Every row gives one point. Before rounding, the points of a table are all equally far from one centre. They may lie mostly on one side of it. Write the centre, to within rounding.
In the rows, zero is written as 128.

Points:
[[ 83 144]
 [ 90 158]
 [216 137]
 [ 79 118]
 [103 174]
 [ 84 146]
 [112 180]
 [ 99 170]]
Centre: [148 122]

Points:
[[127 131 120 122 124  34]
 [ 55 159 136  81 129  76]
 [ 92 143 123  95 152  44]
 [ 64 106  89 116 140  77]
 [ 87 142 116 110 110  43]
 [123 130  96  84 157  49]
 [153  88 119 120  66  86]
 [ 72 124  89 110  78  82]
 [ 67 146 100 113 175  86]
 [ 82 120  82 135  98  72]]
Centre: [122 132 129 107 125 121]

Points:
[[196 175  67 133 201 152  91 112 156 135 135]
 [178 148 156 129 155 165 127 147 154 216 108]
 [ 73 136 100 117 140 103 126 174 124 139 193]
 [215 182 112 179 154 126 150  85 127 126 144]
 [112 202  85 180 159 127 117 108  89  74 155]
 [118 166 104 171 201 147 173 125 168 164 177]
 [145 203  94  87 113 188 130  96 156 123 155]
 [174 202  94 185 160 169  84 153 111 146 154]
 [168 189 139 204 187 147 128 125 112 114 186]
 [144 211 176 154 166 191  97 123 165 145 100]
 [150 218 187 125 185 153 139 162  86 141 139]
 [158 154 101 168 237 151 125 114 159  85 142]
 [176 141 124 124 201 201 138  94 186 122 134]
 [131 164 156 165 125 182 138  59 153 136 179]
 [175 171 149 128 173 152 161 167  84 191 160]
 [181 146  90 175 139 135 151 140 164 174 177]
 [159 110 195 136 209 135 104  82 130 114 157]]
Centre: [134 150 129 131 154 138 124 125 125 128 129]

Points:
[[182 111 134  94  73 127 123  91 136 177 235 134 126 145 122 142 141 125]
 [162 137  79  84 143 166 159 113 108 150 226 135 138 135 123 117 132 151]
 [165  71 106  62 120 147 153  90 106 190 213  94 122 102  84 121 139 126]
 [192  97  83  96  86 132 121  99 135 190 189 158 132 129  78 130 128 125]
 [194 134 115 130  83 160 146 106 112 155 211 173 129 117 107 138 100 120]
 [194 162 107 118  96 179 144 114 128 169 176 138  95 120 112  98 139 147]
 [187 120  98 120 101 156 125 133 101 140 182 161 127 151 142  94 148 169]
 [180 166 103 110  80 134 177 132 101 184 191 156 135 121  97  92 128 124]
 [155 130  95  91 126 179 146 134 132 140 209 165 110 151 116 151 115 148]
 [165 142 127  91 139 145 164 118 109 133 249 148 123 130  89 136 123 130]
 [183 119  98 113  82 170 143 126 133 198 192 171 111 124  86 100 141 141]
 [156 105 121 107 106 147 165 159 159 169 204 174 140 166 114 121 140 119]
 [196 120  92 102  86 173 154 111  97 131 212 149 129 147 109 115 162 147]
 [192 119  79  96 111 148 145 145 100 156 236 139 142 137  79 107 139 126]
 [180 163 116  95 106 180 126  98  91 132 206 128 121 144  98 110 138 139]
 [151 138  94  88 127 168 113 107 115 134 196 149 105 128 126 100 170 146]
 [183 130 105 108 112 171 138 104 132 149 176 149  83 148 125 105 153 158]
 [197 158 110 111  83 143 150  76 106 156 172 154 113 132 115 138 151 123]
 [178 124  89 119 110 134 103 118 105 138 230 129 159 151  94 112 173 147]
 [159 156 144  85  90 161 133 122 107 189 199 139 138  91  72  91 150 104]
 [186 141 126  67  54 156 172 121 119 181 196 116 118 141 107 110 153 132]
 [188 138 111 121 130 162 138 136 115 122 183 140 155 144 131  89 175 139]
 [161 110  99 102 120 158 143  63 101 178 186 165  94 119 107 120 149 126]
 [190 108  98  85 114 154 121  94 121 159 157 151 125 152  77 143 156  99]]
Centre: [144 111 126 118 104 137 144 132 109 158 176 115 132 117 101 137 142 138]

Points:
[[104 155 201 108 168  75 160 103  73 119 112  63  33 110  96 177 103 193
  138  97 132  94  94 131]
 [151 147 166 125 185 140 143 133  79 173 100  85  70 135  70 212  96 166
  102 146 189 158  71 167]
 [157 145 165 134 134 145 127 160 134 127 109 101 115 111  53 156  75 101
  119 115 129 144  76  84]
 [149 106 176 126 149 124 165 107 118 125 128  77 107  92  67 148 104 106
   79  97 139 187  93 141]
 [160 127 120 114 185 104 106 100  94 151  68  61  73 115 113 161 120 145
   80 178 141 154  73 174]
 [173 111 191 118 160 167 130 109  96 123 119  64 110 139  53 151  66 126
  142 145 217 121  82 142]
 [181 139 123 121 204 114 109  94 150 143  66 137  87 108  97 151 139 195
  113 160 139 147 113 125]
 [183 108 189 104 238 112 133  88  83 120 100 104 113 144  69 187 104 190
  167 171 137 163 107 170]
 [191 171 126 132 193  97  99 139  85 163 142  54  90 123  86 171  89 152
  120 124 112 192  98 151]
 [117 133 154 119 190  98 185 124 117 114 100  88  52 161 104 161 107 116
  146 159 180 193 106 151]
 [161 170 120 125 154 170 131  83 127  94 133  95  97 142  77 173 102 173
  153 173 178 175 132 199]
 [184 113 158 150 173 150 171 130  93  89 129 129  75  85 117 249 133 159
  157 137 153 166 171 169]
 [164 184 159 110 221 130 107  84  64 128  79  88  81 105 104 146 131 122
  137 207 147 172 103 182]
 [140  97 123 138 126 159  86  78  82  84  93 120  38 132  94 135  99 128
  128 131 114 170 105 107]
 [175 127 154 115 176 133 129  78 133 166  83 127 109  63  78 167  67 166
  156 199 167 171  94 152]
 [152 180 162  89 155 148 105 112  79 113 118 120  83 152  96 217  98 164
  205 130 166 140  51 108]
 [174 143 131 121 166 153 172  87  51 129 116 169 121  84 135 183  88 171
  218 123 200 153 145 130]
 [174 154 138 145 187 118 117 151  65  94 114  95  43 154 142 198  49 149
  169  89  87 138 112 138]
 [176 114 135 116 206 105 139 133 100 136 101 130 123 131  85 124  73 192
  159  66 144 128  75 119]
 [134 139 171  52 205 102 112 102 143 122 114 164  88 132  96 129  86 149
  147 133 151 186  92 122]
 [110 136 110  79 170  72 144  88  79 120 146 133   9  83 105 170 111 193
  157 133 133 142 135 184]
 [158 178 171  93 146 158  67  53 107 118 144  88  79 162 108 185 174 149
  126 157 165 145 155 184]
 [ 81 135 119  95 150 188 101  95 113  90 136 108  35 126 128 192  55 132
  153 158 139 152 105 167]
 [136 114 245  91 142 131 106 146  74 103 122  90  34 120 148 145  77 137
  154 104 162  97  74 119]
 [107 165 150 129 180 103 144 116  54 112  63 105  84 114  50 208  81 138
  122 160 123 175 101 175]
 [168 111 163 106 172 149 146  67 131  87 155 104  76 170  80 157  60 142
  130 133 170 132 100 148]
 [151 138 180  62 173 144 166 103 143 100  74  59  99 147 106 159  68 136
  142 151 197 143 113 131]]
Centre: [138 129 161 108 153 132 116 118  90 151 110 108  95 111 115 161 111 132
 168 123 133 120 145 160]

Points, 28 rows:
[[132 200 145 158  65  76 107 121 122 113 180 149 128 143 149  96 146 148
  116  78 163 187 164 210]
 [105 200 117 156  90 128 105 134 149 141 128 156 150 151 141  93 117 150
  152  71 122 235 157 232]
 [118 177 156 136  69 140 101 112 154 147 152 145 144 133 161 135 105 147
  102  74 183 217 155 215]
 [ 84 174 175 124 110 108 117  91 157 194 173 166 122 151 149 114 118 129
  161  70 124 182 134 212]
 [ 87 193 180 175  98  92 151 127 145 141 156 156 102 159 139 100 126 154
  144 109 176 223 169 207]
 [152 177 152 156  99 120 150 117 139 158 197 110 134 140 168  94  97 166
  124  91 153 200 166 150]
 [119 188 148 142  70 104 138 119 126 162 156 191 108 145 124 106 113 140
  120  85 178 221 141 209]
 [ 76 148 157 161  97  98  85  98 163 156 128 173 136 150 125 111 135 131
  173  73 178 226 167 213]
 [107 172 184 205  92 105  85  83 108 149 165 129 145 153 163  86 108 158
  132  72 166 192 143 182]
 [ 87 172 153 161  87 134  79 133 120 109 180 145 157 120 135  70 148 161
  130  44 175 196 122 191]
 [111 192 189 186  97 103 126 107 151 144 146 175 139 148 129  97 106 116
   94  93 182 209 176 191]
 [115 185 174 134  70  98 115 135 139 120 145 121 129 210 147  92 131 153
  133  73 147 191 131 202]
 [129 180 149 141  73 103 139 129 162 141 168 160 179 161 125 100 120 178
  131  78 160 228 171 179]
 [125 168 154 138 100  71 119 129 128 140 187 132 131 116 142  92 121 167
  155  67 180 243 136 158]
 [ 95 184 125 140  85 108  85 145 126 159 191 141 124 160 150 122 136 143
  126  78 165 214 177 116]
 [ 99 158 191 146  81 125 105 108 149 157 160 137 108 155 142  88 124 168
  104 132 160 232 129 201]
 [ 92 201 156 132  95 137 117  87 156 104 171 129 175 156 150 108 117 169
  165  86 165 207 168 199]
 [113 210 165 167  89 110 120  87 149 156 174 150 145 169 133 114 124 125
  150  79 172 231 156 210]
 [108 186 155 158  83 115  91 102 176 149 148 143 130 125 165 113 125 198
  147  82 148 226 124 194]
 [116 208 181 159 109 105 123 114 170 119 161 147 128 159 172 102 116 148
  150  79 157 202 180 202]
 [132 200 173 153 119 141 119  93 131 136 142 140 126 182 137  99 114 132
  110  80 137 221 128 221]
 [ 85 180 186 131 119 107 104  88 136 170 204 121 142 153 148 142 134 153
  133 102 161 206 157 201]
 [ 82 158 156 133  82  71 111 108 161 145 166 116 102 149 146  77 140 160
  134  96 143 218 161 203]
 [122 188 156 168  60 104 125  87 188 128 134 159 138 147 128 106 104 151
  130 115 139 228 149 209]
 [ 72 183 159 158  80 122  95 109 142 175 200 151 138 120 129  96 100 144
  124  82 127 220 155 184]
 [ 90 163 169 161  55 114 103 102 150 173 177 155 116 153 155  86 126 166
  118  98 146 215 163 181]
 [132 178 149 157 100 116 101  89 161 159 156 122 139 142 132 104 137 172
  113  82 171 245 166 169]
 [ 84 215 140 154  86 115 121 109 175 118 203 191 149 159 143 123 141 136
  104 127 142 207 152 191]]
Centre: [100 151 135 157 113 114 125 127 132 135 140 142 159 135 148 116 138 118
 140 119 146 182 123 165]

Points (28 x 24):
[[ 43 172 136 167 137 184  96 167 134 134 149 117 126 195  42 158  93 144
  151 103 108  77 125 178]
 [ 82 127 192 186  99 126 152 209  71 181 158 136  90 132  69 123 137 113
  186 144  77  91 119 196]
 [103  96 146 150 108 165 142 176 175 185 163 131  85 140  28  75 137 110
  137 130  94  89 100 175]
 [ 61 183 174 166 115 132 120 189 137 167 150 141 137 115  55 136 150  88
  151  91 134 117  54 121]
 [ 67 165 160 202 144 141 169 170 128 124 151 180 124 141  21 118 168  90
   97 114  56 117  93 154]
 [102 129 187 185 120 195 100 174  93 185 121 142 154 121  73 120  97 125
   98 102  84  84 125 187]
 [ 86 153 173 165  84 108 109 179 118 168 120 130 112 149  14 146 139 103
  121 147 124  99  87 152]
 [ 67 164 162 161 103 141 111 174 147 175 135 128 123 133  68 166 163  96
  138 143 127  86  77 185]
 [ 59 111 150 178  79 105 167 185 133 177 106 146 119 103  66 114 137 100
  129 144 123 127  82 148]
 [ 42  98 158 161 120 122  98 201 130 176 130 171 114 102  99 185  77 109
  158  86  82  89 102 157]
 [ 61 160 183 191  71 176 121 155 126 146 159 144  74 126  48 119 122 104
  116 129  59 125  75 136]
 [ 66 150 130 204  93 159  90 188 119 167 176 131  79 127  58 107 103 155
  128 114  36 123 129 164]
 [ 70 149 191 181 127 133  77 198 102 147 127 135  88 140  49 178 113 120
  153 102  84 160  81 123]
 [ 89 160 189 165 116 138 131 142 106 164 106 121 114 174  82 139  69 162
  156 152 116  74  73 171]
 [ 84 154 167 189 122 121  72 212 131 176 117 135 105  97  74 101 162 122
  147  87  90  69 129 148]
 [ 77 141 130 157 119 118 120 173 147 153 146 108  88 127  18  92 133 126
  169 168  90 103 112 193]
 [110 158 148 204 114 178 123 131 130  98 136 147 136 133  81  67  82 130
  128 133 104  84  66 196]
 [ 84 162 154 171  82 169  92 187 119 202 129 150 104 133  59 103 149 135
  133  99  54  99 121 187]
 [ 97 137 139 164  97 123 130 203 139 148 158 194 109 104  57  73 112 119
  117 124 121 102  61 190]
 [ 99 163 133 193  74 124 155 173 132 186 195 125  89 133  65  71 124 139
  161  97 106  82  70 166]
 [ 67 153 170 225  61 148 126 150 158 162 191 172  90 158  68 173 130  89
  136  87 106 126 114 172]
 [ 94 153 170 176  87 152  77 169 112 114 124 166  78 120  55  80 171  88
  142 127  74  71  81 147]
 [ 96 112 162 189 120 169 149 207  79 192 136 150  98 134  28 124 105 107
  186 102  92  92  68 176]
 [118 106 200 155 127 169 108 185 123 157 156 135 106 125  58 173 119 109
  171 135  99  91  55 161]
 [ 60 148 131 182 110 107 124 157 103 145 180 117 130  96  56 125 107 154
  111  84  81 105  45 171]
 [ 54 154 170 171 122 178  98 186 162 166 118 177 132 158  58 136 131 103
  159 124  80 129  79 185]
 [123 178 159 172 117 110  97 157 151 167 129 158 143 118  58  87 106 141
  142 133  78 119  85 203]
 [ 66 130 175 175 132 176 133 219 123 200 131 132  95 179  64  84 138 124
  146 124  98  62 109 165]]
Centre: [ 95 125 137 166 141 129 126 135 103 141 153 155 101 156  96 116 119 102
 147  96 105 113 125 145]

Points:
[[187 107 161 177 152 164 119 200 141  93  79 149  86 135 174 143 142  90
  121 158 143  94 122 154]
 [171  95 144 186 185 158 128 190 125  92 100 122  98  79 232  90 157 187
  141 127 156 135 104 118]
 [182  72 148 211 175 174  97 152 132 110 115 127  76  98 200 115 167 153
  155 156 143 140 150 178]
 [149  83 140 168 150 146 107 124 139 124 104 137 110 116 187 106  69 120
  117  70 106 162 152 145]
 [153 111 170 180 161  98 104 147 161  95 122 122  65  96 228 105 127 131
  106 106 110 124 115 134]
 [170  62 145 162 183 154 106 124 113 105 113 105 112 109 221 111 116 109
  106  77 174 135 181 167]
 [166 125 169 148 152  92  79 173 120  78  74 157  41 122 183 170 112 120
  133  98 126 128 155 127]
 [ 88  98 140 182 110 130 107 156 123 106  63 118 129 100 187 138 170 140
  101 152  92 130 113 188]
 [156  82 158 200 142 180 110 184 130  76  95 169  91 126 220 111 118 170
  165  92 169 168 159 164]
 [147 128 172 168 159 139 172 157 137 134  53 131  68  95 184 126 146 113
  140 111 126 104 212 137]
 [169 113 154 133 133 104 148 154 117 117  60 139 134 134 201 104 156  88
  141 106 143 127 142 149]
 [179 129 145 177 137 141  82 205 140  94 106 163  92 102 238 129 135 139
  112 106 157 126 127 153]
 [112 124 177 151 151 121  96 148 110 129  71 175 132 110 199 110 126 176
  154 172 118 100 129 157]
 [151 151 150 130 132 185 137 177 112 102  75 102  84  77 161 121 136 107
  135 127 155 143 156 208]
 [161 128 178 173 169 169 119 157 112 121 100 147 161  77 180 125 133  56
  123 135 159 108 129 161]
 [152 156 148 168 109 131 129 129 121 125 104 129  80 106 227 158 129 143
  112  70 118  75 113 175]
 [172 112 145 131  81 114 107 144 152 102  96 146 126 136 149 159 133  93
  183  60 170 127 123 151]
 [149 117 172 150 166 131 130 196 107  65 119 178  87 152 222 102 137 110
  129 133 142 105 155 148]
 [182  57 157 170 168 166 100 182 104 112 122 117 148  99 228 155 147  94
  126 113 146 136 168 133]
 [186  61 146 164 179 143 104 161 149 125  79 141 118 125 243 117 139 139
  130 105 166 122 145 113]
 [138  96 107 150 172  98 112 153 112  91  83 156 146 120 146  93 145  84
  150 131 134 130 160 175]
 [145 124 156 163 201 161 109 177 143 134  78 136  78  98 194 145  90  92
  157 123 108 136 152 163]
 [180 126 107 148 134 113 145 146 102  98  54 140 132 128 204 149 135 146
  171 103 119 126 128 178]
 [167  71 208 179 186 128 102 159 129 125 103 126  86  82 215 125 115 106
  170 136 162 119 172 113]
 [190 140 111 181 152 161 154 184 121 147 117 105 108  83 211 144 114 151
  135 102 124 101 169 140]
 [154 123 170 181 139 161 142 169 125 106  76 143  83  69 249 135 130 168
  106 137 161 138 139 191]
 [168 115 137 182 172 115 110 164 128  90  56 131  96 124 213  97 139  98
  124  97 167  84 124 146]
 [134 120 171 173 133 162  95 150 133 171  65 145 114 126 168 107 171 115
  167 146 120 132 149 145]
 [136  54 154 162 131  95 148 194 123 135  82 154  79 108 200 123 167 117
  172 112 128 106 139 164]
 [147 106 136 174 149 152 149 180 121 105  95 179 110 112 197  63 136  87
  130  89 179 128 153 160]
 [162 100 161 183 151 154 103 150  70 126 103 165  84 148 193 117 163 115
  122 135 120 130 128 178]]
Centre: [103 107 138 160 151 149 134 136 123  93 121 134 102 101 165 167 141 143
 143 117 173 125 136 122]

Points (29 x 24):
[[117 208  76  97 104 115 185 128 101 104 174 160  78 138  76 157 133 100
  201 114 142 152 188 113]
 [140 218  51 121 138 152  67 171 126  84 135 124  95 110 105  88 119 132
  135 115 137 165 153 130]
 [155 249 108 121  84 119 103 169 104 136 113 111  48 158 144 120 119 177
  146 111 120 115 187 143]
 [187 195  59 126 135 152 147 142  73 142 112 176 113  96  91  85  56 134
  186 162 147 166 128 115]
 [150 230  79  84 122 147 121 158 102 132 106 160 120 102 101  98 131  91
  122  99  99 161  97 153]
 [167 139  90  85 142  95 138  84 147 106 128 128 104 145  92  61 131 135
  177 157 120 157 116 126]
 [188 175 113 119  78 158  89 158  83 102 146 157 123 136 111  86  98  94
  210 142 123 138 165 153]
 [173 225  66  95 137 136 143 200 138 113 184 153 121 119  87 117 105 115
  175 140 165 102 133 145]
 [126 174  36 143  97 148  71 227  91 132 155 175 129 137 113 118 116 167
  191 137 152 165 112 154]
 [160  91 105 103 138 152 124 190 143 101 169 145  82  93 128 142  96 107
  150 190 149 129  74 138]
 [168 167  63 116 103 141 123 150 127  87 124 189 115 142 140 121 120 122
  218 116 148 222 126 127]
 [173 229  83  97 126 100  98 147 137 115 203 152  47 123 103  53 132 132
  174 153 137 181 129  73]
 [198 176 116 128  93 179 140 143 122 149 141 149 130 129 142  91 151 138
  149  85 123 178 159 152]
 [138 175 120 117 129 114 135  74 120  74 161 183  53 121 104  89 141 128
  188 181 153 117 121 122]
 [100 183  56 118  99 164  98 117  93 141 199 166  73  86 117 140 123 120
  145 114 123 173 134 106]
 [ 93 197  74  54 123 139 140 118  91  90 152 135  51 144 139  70 150 119
  168 142 120 215  95 136]
 [180 146  91  63 101 126 152 167 102 153 182 121  77 163 126 150 135 163
  222  90 140 171 117 148]
 [198 176  83 118 152 173 103 141 119 102 176 152  98 108 108  79 157 125
  187 156 148 185 103 126]
 [187 197  77 124  94 144 126 143 160 114 137 154  58  85  98  78 119 157
  186 165 121 148 140  90]
 [179 200  71 129 158 138 116 135 106  61 144 125 140 113 156 111 132 177
  152 117 110 197 132 142]
 [134 200  72 103 104 121 135 131 140  80 154 160  87 166  57  91 149 114
  191 146  96 163  92 133]
 [168 167  95  79  98 102 173 145 122  70 112 130 108 137  73 156  97 110
  177 118 124 224 132 155]
 [157 229  77 109 158 157 120 194  85 115 156 129 103  81 138 100 125 111
  220 139 128 146  85 125]
 [149 190  98  48  83 174 103 143 108  72 174 139 135 132 102 101 142 135
  199 120 133 166 136 112]
 [178 194  86 115 106 173 112 176 119 103 175 184 134 110  92  76  98 133
  188 120 145 183 104 149]
 [161 240  60  91 142 124 120 146  93 110 143 147 128 107 135  77 120 147
  218 145 161 166  71 107]
 [142 184 120 113 127 155 109 132  93 134 116 124  71 111 127  87 103 127
  158  70 107  97 134 137]
 [159 175  64 137 107 169 106 174 131 108 114 151  76 138 109 161 168 129
  209 147  99 169 120  86]
 [189 175  97  69 109  96 102 121 115 123 123 133 121 134 123 126 165 124
  233 155 137 128 130 132]]
Centre: [130 171 128 118 108  98 145 182  79 121 148 142 100 139 127 117 124 144
 138 160 143 165 123 103]

Points, 31 rows:
[[103  74  82  86 174 115  97  48  87  91 113 184  81 127  93 103  98 158
  118  89 131 192  94 117]
 [104 128 123  98 158  96 111   9 103  86 122 180 122 107  90 137 117 178
   55 145 145 159 112 115]
 [142  75 116 124 176  76  95  48  93  57 125 152 126  99 155 131 145 140
  114 122 121 204 111 128]
 [ 85  82  95  90 148  97  89  17 110  68 143 185 106 106 138  90 148 134
   92 103 157 113 119 144]
 [ 84  80  74  96 181  74  71  77  71 120 101 169  65 130 114 122 101 156
  122 135 123 155 116 122]
 [110  84 142  89  95  92  83  22 117  73 151 153 101 101 126 120 163 141
   80 128 100 181 159 157]
 [143  94  81 128 125  67 109  45 119  76 143 163 138  95 186 144 169 136
   75 136 129 163 121 142]
 [120  73  75  93 163  68 115  26  96  64 110 191  77 119 128 119 110 147
  119 165 109 176 155 145]
 [122 127  95  76 149  69  99  29  86  43 116 213 105  80 120 117 107 140
  101 114 113 167 117 134]
 [117 110 100  93 168  76 101  39  89  74 161 163  97 118 159 175 124 150
   65 165 129 174 162 125]
 [150 110  72 101 161  96 140  35  77  89 118 196  87  73 159 146  91 144
  112 117 123 152 159 106]
 [143 136 100  98 172  79  71  62 115  56 149 185  93 110  77 110 166 147
  120 108 110 159 171 130]
 [155 100 122 113 154  93 110  66 160  89 113 155  66 103 162 163  80 141
  100 139 118 198 121 137]
 [118 108  94 122 146  73  63  63 105 114 121 189  94  95 153 154 120 147
   90 127 175 158 119 169]
 [ 74  69  99  67 147  88  84  31  93  98 150 150  94  96 145 145 143 107
   61 159 138 135 122 120]
 [141 107 123 109 148 107  96  44  94  83 110 184 107 108 107 115 134 163
   54 148 158 104 110 107]
 [107 131  98 126 138  65 116  51 131  62 160 217 104 114 148 112 122 159
   93 126 166 148 127  98]
 [137 124 144  52 194  77  91  48  96  64 128 179  95 106 137 120 131 143
  100 119 137 157 114 128]
 [138  73 107  95 158 108 114   7 118  96 154 188 104 137 115 145 128 156
   83 142 131 142 111 127]
 [109  88  82  47 147  97  69  25 107  81 127 173  73  98 125 122 126 132
   78 123 128 139 126  93]
 [143 106  88  84 166 106  61  30  89  87 120 201 113 100 116 152 138 157
   80 159 136 169 130 139]
 [ 80  76  82  78 189  80  95  32  91  70 129 167  75  92  91 124 148 160
   96 135 105 181 139 113]
 [119  91  88  93 134  53 122  65 121  99 118 204  66  89 113 169 127 112
  122 119  97 128 120 101]
 [111  96 117 110 176  59 106  72 124  77 102 195  89 106 133 147 127 103
   82 117 130 182 144 114]
 [118  88  97  77 123  47 112  38 109  60 123 183  95 107 162 120 159 110
  108 163 103 164 161 123]
 [ 91 142 134 111 196 113  93  51 108  80 115 186 112 100  90 183 119 110
   79 162 127 166 157 134]
 [143 119 111  99 134 115  94  40 105 104 141 215  96  89 149 109  98  82
   84 154 126 167 125 155]
 [101  98  53  76 149 101 132  34 109 112 138 225 131  95 120  92 119 164
   88 170  93 132 145 113]
 [122  86  91  75 193 114  91  39  78  55 104 187  75 108 158 122 102 123
  126 124 118 138 128 127]
 [127  99 122 110 147  56 154  47  74  65 145 184 143 103 118 119 111 151
   62 148 135 177 118 124]
 [ 96  67  95 138 148 101  70  52  91 100 132 186 107  76 132 125 123 156
   77 143 143 196 152 112]]
Centre: [ 98 126  88  90 126 134 133 101 114  84 131 138 114  99 118 126 130 142
 126 146 127 154 129 138]

Points, 30 rows:
[[106 134  59 100 136 130 114 172 167 131 112 144 166 160 166 107 129 173
  180 102  73 240 174 136]
 [ 75 125  69 122 149 151 131 183 109 104 183 143 167 147 155  75 151 230
  132 119 103 235 136 151]
 [111 128  82 136 101 141 142 213 123 110 108 139 202 165 183 103 170 177
  116 116  96 223 142 148]
 [130 110  60 166 124 153 145 168 110 151 112 149 154 163 198  59 172 149
  109 118  97 241 131 110]
 [110 140  49 136 192 119 116 190 120 132 120 122 158 149 183  99 126 175
  162 118  65 218 144 112]
 [ 87 137  45 144 114 112 138 204 132 131 136 150 154 149 171 103 123 191
  111  92  91 241 132 158]
 [125 120  55 128 117 106 120 164 110 160 148 146 137 154 116  81 177 222
  152 115 107 155  98 119]
 [113 192  82 122 178 145 110 184 111 123 132 163 163 109 166 112 162 148
  120  84  78 227 168 125]
 [ 93 110  47 158 152 113 114 166 141 100 172 161 122 151 159  41 128 187
  138  77  71 202 130 103]
 [108 141  62 148 138 143  79 183 125 137  80 142 142 141 152  47 126 205
  118 132  94 183 156 103]
 [104 135  93  79 148 158  85 153 125 128 137 161 149 155 152  66 192 219
   99  98  99 229 119 121]
 [ 92 145  68 128 124 124 117 182 103 116  88 140 146 139 199  98 103 203
  145 112 128 229 141 122]
 [142 102  92 141 166 167  83 200 144  97 120 134 165 158 190  80 168 188
  122  67 124 201 179 120]
 [ 95 107  87  97 136 174 125 176 108 174  90 157 163 148 176 113 144 188
   95  86 106 224 137 128]
 [ 84 149  57 144 125 159 117 148  97 105 156 103 143 112 202  97 158 210
  129  88 123 202 147 128]
 [116 155  80  95 165 155 129 131 147 128 156 133 192 169 188 100 156 222
  135  84  95 195 152 107]
 [132 142  70 132 151 137 144 193 139 124 114 112 175  96 146 120 142 189
   88 130  73 236 137  94]
 [ 96 106  59 101 145 128 154 159 133 131 114 162 157 117 195  66 165 193
  122 101  98 167 149  96]
 [125 160  61 108 147 140 125 184  54 134 132 124 168 135 168  93 146 202
  117 112  95 225 148 145]
 [183 149 107 171 121 196 149 160 122 141 145 167 161 137 177  60 178 215
  107  95 102 201 130 115]
 [ 88 148 113 131 138 152 165 151 124  95 136 178 184 116 187  89 138 165
  121  86  65 248  85 134]
 [ 77 136  74 125 161 149  79 159 108 148 168 137 138 144 146  68 167 219
  130  74 113 195 135 111]
 [ 66 121  74 129 156 163 124 229 156 119 139 146 161 173 154 118 130 195
  120  85 127 198 132 131]
 [ 86 165  40 134 109 141  96 175 116 167 152 110 143 133 126 100 153 177
  153 116 105 209 125 159]
 [120 139  59  97 153 171 140 182 149 143 132 150 135 166 156 104 145 229
   85 108 108 204 196 129]
 [ 85 156  68 108  97 145 157 187  93 169 157 135 133 136 145 116 162 171
  134 122  74 171 163 113]
 [ 75 131  59 107 118 158 109 188  98 123 158 156 137 119 155 114 128 184
  133 116 122 196 136  86]
 [ 84 130  96 134 134 174 128 197 129 168  59 136 121 156 134  72 193 175
  146 104 128 197 168 144]
 [103 140  61 127 135 138 130 170  85 135 124 112 149 159 177  90 138 224
  106  70 111 229 104 118]
 [117 108  50 119 118 143 119 175 141 165 123 166 157 128 156 103 148 192
  147  81 100 220 125  95]]
Centre: [132 128 128 138 144 143 141 141 134 110 133 130 118 150 137  95 135 160
 125 113 103 187 136 150]
